Rows are points. Any point is a mix of the corners, with weights that add up to 1. It lies inside the corners' shape when no weight is negative. Is each point inside? If not, which corners have a negative weight?
(in the rows, 128 means zero)

Corners:
(1): [ 81 123]
(2): [190 159]
(3): [ 91 157]
Points:
[125 162] -> outside (1)
[112 141] -> inside
[184 162] -> outside (1)
[142 163] -> outside (1)
[ 96 156] -> inside

Corners:
(1): [146  77 111 136]
(2): [122 176  89 144]
(3): [188  72 223  59]
(4): [ 68 141  94  99]
(5): [104 117 149 143]
Points:
[150  72 149  85] -> outside (2, 5)
[124 106 151 125] -> inside
[111 156 117 117] -> outside (1)
[112 106 141 117] -> outside (2)
[106 106 150 122] -> outside (2)

Corners:
(1): [198  92 127 125 131 179  66  64]
(2): [ 82 166 120 135  75 109 146 148]
(3): [ 74  73  69 147  74 124 115  87]
(4): [124 134  72 141 155 151 128  99]
(5): [ 92 143  95 155  88 127 100 151]
(6): [154 145 163 138 147 117 147 249]
(7): [ 42 169 156  93 158 147 134 179]
(8): [155  89  50  84  83 143  66 102]
(9): [140 100 157 101 211 112  60 125]
Points:
[114 118  91 122 168 138 100 106] -> outside (1, 2, 6)
[109 144  90 117 108 156 110 109] -> outside (3, 6, 9)
[119 110  85 135 105 144 110 105] -> outside (9)
[124 117 110 117 141 143 104 138] -> outside (2)
[110 126 125 135 140 134 116 137] -> outside (8)
[ 77 131 113 144 127 119 132 150] -> outside (1, 8)
[156 127 118 134 138 133  97 142] -> outside (3, 7)
[118 124 121 130 134 127 102 147] -> inside

Corners:
(1): [129  95 164 132 181 168  97 154  55]
(2): [129 151 146  70 173  91 118 107  83]
(3): [144 184  64 117  88 136 146 131 117]
(4): [ 49 162 107 217  97 199 153 159  58]
(5): [183  92  77 117  79  93  76 126 140]
(6): [114 147 161  82 196 150  71 104 124]
(7): [224  49 151 139 105  86 134  93 101]
(8): [160 164 102 161 206 148 146 176  91]
(9): [115  87 129 201  58 183 110 208 142]
(10): [105  99  59  73 136 145 106 104 159]
Points:
[136 134 122 130 143 138 119 145 105] -> inside
[125 129 120 143 136 152 125 144 103] -> outside (5)
[137 113 108 151 119 152 113 151 118] -> outside (2)
[142 122 110 128 122 136 102 137 122] -> inside
[133 101 110 125 120 143 109 134 128] -> inside
[100 146  79 111  89 142 111 122 134] -> outside (1, 7, 8)
[161 117 100 121  97 111 126 134 128] -> outside (1, 4, 6)

Corners:
(1): [147 138 124 156 150  93  85 140  94  97  69  45]
(2): [152 143 140 110 141 121 152 131 147  65 156 102]
(3): [138  99 117 124 179  85 124 130 131  98 176 145]
(4): [133  96 103 163 147 140 170 157  83  64 100 115]
(5): [167 120 133  64 151 152 122  83 148 124 142 165]
(6): [ 87 146 102  32 101 122 145 238 114 126 167 136]
(7): [102 128 165  79 189  61 147 145  67 138 146 146]
(8): [140  80  80  79  53 108 104 139  55 231 249 170]
(9): [ 51 101 109 152 160  74 180 165 141 131 150  58]
(10): [186  39 178 102 113 142 173  54 167  85  98 131]
(11): [132 132 118 146  37 149 104  97 131 101  97 143]
(12): [183 109 157 161 116 172  68 109  92 152 116 149]
(13): [143 144  82  98 127 111 125 182  96 172 125 167]
Points:
[140 124 129 131 112 136 122 132 116 107  99 122] -> outside (3, 8)
[168 137 131 115 129 137  97 127 131  96  98 119] -> outside (4, 7, 8, 9)
[135 113 123 101 127 126 142 134 126 117 145 138] -> outside (1)
[134 115 126 122 140 116 138 136 126 102 118 124] -> outside (8)
[137 106 130 114 133 119 143 111 127 120 152 137] -> outside (1, 6)

Corners:
(1): [121 154  60 109 130 170 110  87 175 123  91 188 145 152 159 155 127 126]
(2): [112 140 156 126 101 109 103 128 144 155  79  89 137 136  99 107 159 108]
(3): [141 125 167 138 104  67 123 133 119 189 118 106 115 164  85  81 116 182]
(4): [102 158 142 103  78  78 134 209 132 248 136 111 122 141 100 147 136 103]
(5): [131 143 140 183 191 127 100 111  71 155 159 139 135  14 152 156 187  94]
(6): [106 135 182  81  61  98 112 152 142 162 156 122 152 161 111  92 112 125]
(7): [158  99  91 169 211  83 114  82  68 122 160 104 114  92 128 136 179  82]
(8): [158 130  68  92 162 158 118 142 153  56 127 217 139 152 161 116 153 163]
(9): [ 47 163 185 122 107 124 109 182 147 174  95  61 137 161  85  94 103 130]
(10): [137 123  87 162 178  93  78 121 115 126 214  89 146  67 133 189 169 146]
(11): [130 112 166  85 128 148 116 138 144 175 126 114 117 111  61 132 124 182]
(12): [130 200 125  94  51 151 162 130 150 158 108  90 141 145  94  97 100 117]
(13): [151  85 105 178 155  97  74 138  98 174 188 126 122  84 101 100 168 114]
(14): [170 175   9 103 170 198 146  95 126  97  81 140 204 150 209 131 183 164]
(15): [172  88 155 205 142 118 110 139 108 158 175  78 134  61 142 162 152  75]
(16): [110 170  49 102 164 184 168  97 227 101  76 226 156 126 174 127 141 150]
(17): [145  86 150 161 200 153 101 117  81  93 127  80  57 104 177 104 206 118]
(18): [168 143 174 107 119 112  80 125 183 173 123  95 124 169  79  71 101 144]
(19): [140 146 177 140 114 137 119 108 164 160 132 129 140 174  74 102 147 136]
Points:
[125 132 127 136 144 115 114 129 121 149 128 108 129 124 119 121 149 117] -> inside
[133 147 115 132 138 141 116 123 143 160 132 111 130 116 120 132 141 119] -> outside (2, 3, 6, 8)
[143 134 130 127 134 120 105 132 146 155 136 120 131 129 114 114 137 131] -> inside
[122 159 132 118 109 115 127 138 142 169 116 135 148 137 121 121 133 115] -> outside (10, 11, 13, 17)
[142 131 118 108 132 121 115 136 152 139 143 148 153 154 117 112 135 156] -> outside (1, 2, 5, 12, 17)

Corners:
(1): [ 33 134 236 163  98 130 133  80 168 130 105 202 160 119  70  97 121 160
 132 124]
(2): [150  93 137  92 132 127 125 125 117 122 161 197 145 157 149 110 124 144
 174 118]
(3): [156 133 154 137 120 102 128 139 123 129 168 150 102 153 173 157 102 129
 103 131]
(4): [163 128 138 109 113 122 126  91 146 135 155  80 152 142  90 122 108 154
 119 119]
(5): [163  49 154  58 121  79 173 157 150 117 150 160 111 140 108 150 141 181
 109 230]
(6): [165 138  70  98 119 142 160  89 115  59 118  73 137  87  80 176 126 140
 116  98]
(7): [153 120  89 167 116 111 121  76 120  91  99 108 139 140 129 120 122 143
 101 117]
(8): [153 153  82 111 107 126 115 125 141 135 118  51 150 112  97 149 163 148
 122 125]
(9): [156  94  85 105 175 101 121 115  92 144 130 102 126 140 181 136 135  79
 103 120]
(10): [156 130 115 130 117 134 160 132 158 129 130 102 140 120  99 109 120 102
 107 174]
(11): [161 100 109  98 101  77 114 138 144 132 147  53 152 126 109 130 131 152
 193 211]
(12): [165  74 234 172 102 138  96 119 154 135 165 158 147 155 116 134  91 144
 110 230]
(13): [ 83 123  75 114 109 144 153 144 154 100 128  72 137 137  98 143 132 146
 130 136]
(14): [150 128  89 114 181 131 141 130 118 113   7  80  87 138 110  92 166 115
 208  95]
(15): [150 125  59  97 135 125 207 126  73 138 148  90 109 131 110 126 111 158
 123 137]
(16): [149 156  82 140 161 119  86  86 124 127 152 119  82 115 115 156 135 107
 106 145]
(17): [118  95  70 122 194 124 172 179  78  60 160 107 122 162 222 112 140 113
 112 120]
(18): [154 109  89 162 166 140 155 152 140 138 147  82 148 162 137 142 123 125
 175 118]
(19): [153 129  86 175 120 166 118  60 141 116 124  87  93 156 112 145 179  63
 240 136]
(20): [155  45 136 145 137 147 134 148 128  87 127 104 131  23 137 123  98 141
 120 113]
(21): [135  90 115 167 121 120 120 146 132 107 115  71 164 129  91 125 136 105
 157 101]
Points:
[138 104 155 154 112 139 112  90 158 116 124 123 136 128  86 130 127 137
 166 146] -> outside (3, 8, 9, 10, 15, 17)
[133 115 116 139 133 134 129 106 140 105 119  98 128 127 116 131 140 123
 141 146] -> outside (2, 3, 15, 21)
[150 107 116 115 124 117 134 123 133 118 135 111 133 133 119 132 134 139
 142 148] -> inside
[133 115 124 112 127 120 149 130 126 114 114 114 137 143 117 120 130 146
 121 131] -> outside (11, 16, 18, 19, 20)
[147 107 124 137 128 128 126 123 136 113 133 107 131 125 124 134 129 126
 137 141] -> outside (15)
[120 141 100 110 138 117 148 103 126 123 128 102 113 140 113 144 147 137
 143 135] -> outside (2, 7, 10, 12, 20, 21)
[151 102 123 135 131 124 130 122 128 117 135 108 131 124 122 131 126 127
 137 142] -> outside (13)
[144 107 127 126 123 123 136 121 138 121 128 107 142 122 101 128 120 142
 126 147] -> outside (3, 17, 19)
